Every row gives one point. Any point is a mix of the corners, with weights that add up to 1. It lies inside the corners' shape when no weight is negative. Is each point inside? If not, which corners have a negative weight?

Corners:
(1): [-1.9  7.4  1.7]
(2): [ -6.1 -10.6   3.5]
(3): [0.9 0.1 1.1]
(4): [-0.4 -3.2  7.9]
Points:
[-0.8  1.6  0.7] => outside (4)
[-2.0 -6.6  5.8] => outside (1)
[-2.7 -3.9  2.5] => inside
[-3.3 -3.2  4.8] => outside (3)
[-0.1  7.0  1.8] => outside (2)
[-1.2 -2.9  3.2] => inside
[-3.6 -4.4  2.8] => inside
[-4.1 -6.8  3.3] => inside

Corners:
(1): [  3.0   5.6   5.3  -4.1  -9.1 -12.0]
(2): [-2.6  3.8  3.1  3.2  5.4  3.9]
(3): [ 4.4  4.9  2.2 -3.3  7.7  4.0]
(4): [ 0.7  1.2  0.5  1.2  2.5 -7.4]
(5): [-1.7 -0.7 -7.9  0.7  6.0  7.1]
(6): [ 9.0  2.3  1.5  4.0 -7.2 -5.4]
(7): [ 0.3 -5.2  2.2 -0.3  9.7  6.0]
Points:
[ 3.4  1.3  3.5  0.7  1.0 -2.2] => outside (5)
[ 0.8  0.2  1.3  0.5  3.8 -2.1] => inside
[ 4.6  0.1 -0.4  0.4  5.1  3.3] => outside (1, 2)
[ 0.1  3.4 -1.5 -0.9  3.8 -1.2] => outside (6, 7)
[-0.6 -0.8 -2.7  3.8  3.9  1.6] => outside (1, 3)

Corners:
(1): [ 7.4  6.2  3.5  1.4 -0.7 -2.6 -4.7  1.3  0.9]
(2): [-5.7  3.2 -2.3  0.1 -2.8  1.7 -0.7 -3.1  6.6]
(3): [ 6.6 -4.5  3.0 -0.5  0.3 -1.1 -6.4 -3.4 -0.8]
(4): [-0.9  4.0  3.5  4.2  6.1 -0.5 -5.8  3.3 -2.7]
(5): [ 4.8  4.6  3.7 -0.4  0.1  2.4 -6.6  4.3 -3.8]
(6): [-6.6 -7.3 -1.5 -0.5 -8.1 -2.6 -5.2 -2.9  5.2]
(7): [-0.8  8.3 -9.9 -1.9  1.5 -5.1 10.5  1.2 -0.2]
(8): [-5.7 -4.5  1.4 14.5 -3.2  4.2 -8.2 -2.8 -2.2]
(9): [ 6.3  0.3  0.4 -5.8 -4.2  0.0 13.0 -0.8  6.4]
(10): [11.4  5.8 -4.6 -3.5  7.9  3.0 -4.2  8.7  2.4]
Points:
[-0.7 -0.8 -0.8  1.2 -1.6 -0.3 -3.1  0.3  1.9] => inside
[ 1.0  1.5  0.4  1.5 -0.3  1.3 -3.7  0.6  2.2] => outside (7)
[-1.8 -1.1  0.0  0.6 -3.1 -1.4 -1.1 -1.5  2.2] => outside (10)
[ 0.4  4.2  1.3  2.8 -0.3  3.3 -1.7  0.6  2.9] => outside (3, 6, 7)
[-0.3  3.1 -2.3 -1.5  0.2 -1.6 -1.8 -0.9  3.9] => outside (5, 8, 9)

Corners:
(1): [-11.0  -1.1  -2.9  -2.9  -5.5   0.2   3.7   4.4  -1.4  -3.2   5.1   8.4]
(2): [-8.6 -0.2 -7.0 -3.3  0.7 -4.7  1.7 -4.1 -0.1 -8.0 -6.6  0.0]
(3): [-6.1  4.4 -0.9 -1.8  2.0 -3.5  2.4  0.9  0.7  0.4 -2.7  6.8]
(4): [ 4.7 -6.4  5.4 -2.2  0.2 -5.6 -3.4  3.0 -0.6  8.0  1.7  5.6]
(5): [  1.1  -7.5  -4.6  -1.0  -1.3   5.2  -4.1 -10.6  -7.2   4.7   2.7   5.0]
(6): [ -1.2  -6.0  -9.3   1.7  -4.9   0.9  -0.1 -12.5   2.1   5.9   6.6  -0.5]
(7): [-8.3 -1.6  4.2  1.0  6.9 -2.7  4.1  1.1 -6.2 -1.0 -3.5  4.4]
(8): [ 2.9  3.3  2.4  1.8 -3.3 -3.8  5.8  7.0  1.7  0.2  0.4  2.4]
(9): [-5.0  1.1  2.4 -2.5  2.6 -3.7  0.4 -9.0 -0.5 -4.4 -1.1 -2.1]
(10): [ 4.5 -0.9  7.6  6.0  4.3 -2.4 -1.2 -1.1  5.3 -2.2 -4.3 -1.5]
(11): [-2.5  2.7 -0.3 -1.3  4.6 10.3  1.3  4.2  1.3 -1.9  2.0 -7.8]
(12): [-4.3  9.2  7.4  1.3 -5.3 -5.0 -3.4  0.5  5.9 -5.4 -8.9 -5.9]
(13): [ 8.0 -2.6  2.8 -7.2  2.0  6.0 -0.4 -5.9  7.3  6.9 -6.2 -5.5]
Points:
[ 0.5 -1.6  0.4 -0.9 -1.3  0.6 -0.5 -3.2  0.4  1.3 -0.9 -0.2] => outside (3)
[-0.5  1.4  4.6 -2.1  0.6 -3.8  0.7  0.4  2.9 -0.1 -5.1  0.9] => outside (5, 6, 11)
[-2.7 -2.7 -2.0 -1.7  3.5 -2.2  2.3 -6.8 -1.6  0.4 -3.6  2.8] => outside (1, 4, 11, 12)
[ 0.3 -1.4  2.8 -0.5  0.7 -0.8 -0.9 -2.5  0.6  1.4 -0.6  0.6] => outside (2)
[ 1.8  1.3  9.2  0.7  2.1  0.2  0.9  3.7  4.3 -0.8 -3.1 -2.8] => outside (2, 3, 5, 6)

Corners:
(1): [-2.0  5.0 -2.4  2.9  2.7 13.0 -4.4 -8.3  6.1  3.9  7.0  5.6  8.1  0.2
 -0.8  3.9 -4.6  6.1]
(2): [ -5.7  -7.9   1.4  -2.3   5.3  -0.2  -0.2  -4.1  -3.6  -1.0  -4.2   1.1
   0.8   2.0  -2.5   0.8   5.4 -10.5]
(3): [-2.3 -3.9 -1.4  4.1 -2.0  4.4 -3.3  1.4  6.8  4.1  4.5  0.0 -1.0  5.3
 -2.0 -6.8 -3.6 -3.6]
(4): [-2.5  1.7 -2.8  0.8  0.9  0.4  0.3 12.6  5.4  2.7  3.1 -2.7 -1.5  2.1
 -0.5  0.8  3.3 -4.6]
(5): [ 2.4  0.4 -2.5 -3.5  2.1 -3.7 -1.3 -5.4 -0.3  4.2  2.2  2.2 -0.6  2.4
 -2.8 -4.1  4.7 -9.8]
(6): [ 0.6  2.4 -5.7  7.2 -3.5 -5.8  0.7 -4.9  4.0 -1.4 -0.7  3.4  2.8  2.2
  4.9 -1.1 -1.8 -6.5]
(7): [ 5.1  5.9  0.4  1.9  2.6  5.0  3.8 -3.9  3.0 -4.1  5.4  3.2  7.2  3.3
  9.1  1.7 -5.7  2.4]
(8): [13.8  2.3 15.5  0.0  1.2 -2.4 -6.8 -8.0  5.7  5.8 -1.2  4.2  5.0 -2.1
  6.8  1.1  7.5  0.5]
(9): [ 6.7 -1.9  7.1 -1.0 -1.5 -1.2 -1.9 -5.8  4.4  5.6  5.6 -1.4  3.7 -6.3
  5.8 -1.0  5.4 -1.0]
(10): [ -1.4   1.5  -3.0  -0.6 -14.1   4.5  -0.1   5.4   8.4  -1.2   0.0   2.8
  -1.6   0.1  -1.4   4.0  -0.7   4.1]
(11): [ 7.3 -9.5 -0.3 -0.2 -1.6 -5.5  1.6  2.7 -2.6  0.4 -9.5  4.4  4.5 -2.8
  2.2  1.0  4.0 -8.6]
(12): [-0.8 -1.7 -4.3  1.9  3.4 -0.9 -0.7 -6.0  0.9 -5.5 -0.3  0.9  5.5  1.6
  1.8  4.1 -3.5  3.5]
(13): [-6.4 -1.1 -5.4  5.9 -1.4  0.0  4.0 15.4  2.0 -0.5 -1.0  9.5  3.9  4.5
  1.0 -3.6 -6.2 11.5]
(14): [ 1.5  0.0 -3.7  3.8  0.2 -1.6  1.5 -5.3 -2.8  0.9 -1.3 -1.0 -7.6  3.3
  8.4  0.7 -0.9 -1.5]
(15): [-3.2  0.1 -3.3 -6.8  1.6 -1.7 -4.0 -1.8  5.4  3.8 -6.3  2.1 -3.3  1.9
 -0.9 -5.8  3.4 -6.3]
(16): [-2.6 -0.3 -5.0  4.3 -1.5 -1.9 19.9  8.9  2.4 -0.1 -3.3 -0.9 -9.6  3.3
 -5.6  0.5  2.4 -3.7]
(17): [  0.3   3.4  -6.8   7.4   2.4   0.8   1.9  -6.4  -2.5  -8.5  -0.2  -0.1
   1.0   5.5  -2.5 -11.0   6.6  -1.8]
(18): [  2.7   3.0  -2.9   3.3 -13.4  -1.5  -2.5  -7.0  -1.4   4.9  -3.6  -4.1
   6.0   2.0  -0.7  -0.7  -1.6   4.7]
(19): [ 3.2  3.4  8.4 -5.6  2.2 -5.4  1.1  2.6  1.3  3.8 -0.8 -0.6 -3.6 -7.1
  3.0  0.4 -3.6 -4.9]
Points:
[ 2.7  2.6 -1.2  2.6 -2.0 -1.6  1.4 -1.7  1.3  2.2 -0.7  1.6  1.8  0.9
  2.3 -1.6  0.8 -0.2] => outside (2, 3, 10, 12)
[ 0.2 -3.4 -1.8  0.9  0.3 -0.3 -2.9 -3.3  2.1  0.4 -2.0  4.5  1.9  1.4
  1.6 -2.2  2.3 -1.7] => outside (4, 7, 16, 18, 19)
[ 1.4  1.9  0.1  2.8 -0.7  0.2  0.4 -0.8  2.8  0.6  1.7  1.4  1.5  1.4
  1.8 -0.5  0.5  0.1] => outside (11, 15)
[ 0.3 -0.3 -1.5  1.2 -1.9 -0.7 -0.1 -0.5  2.0  1.5 -1.9  1.9  0.2  1.3
 -0.1 -0.5  1.0 -2.0] => outside (7, 9)
[ 1.7  1.4 -0.3  1.2 -0.9 -0.8  0.8 -1.7  1.8  0.9 -0.7  1.6  1.6  0.4
  1.9  0.0  0.7 -0.6] => outside (3)
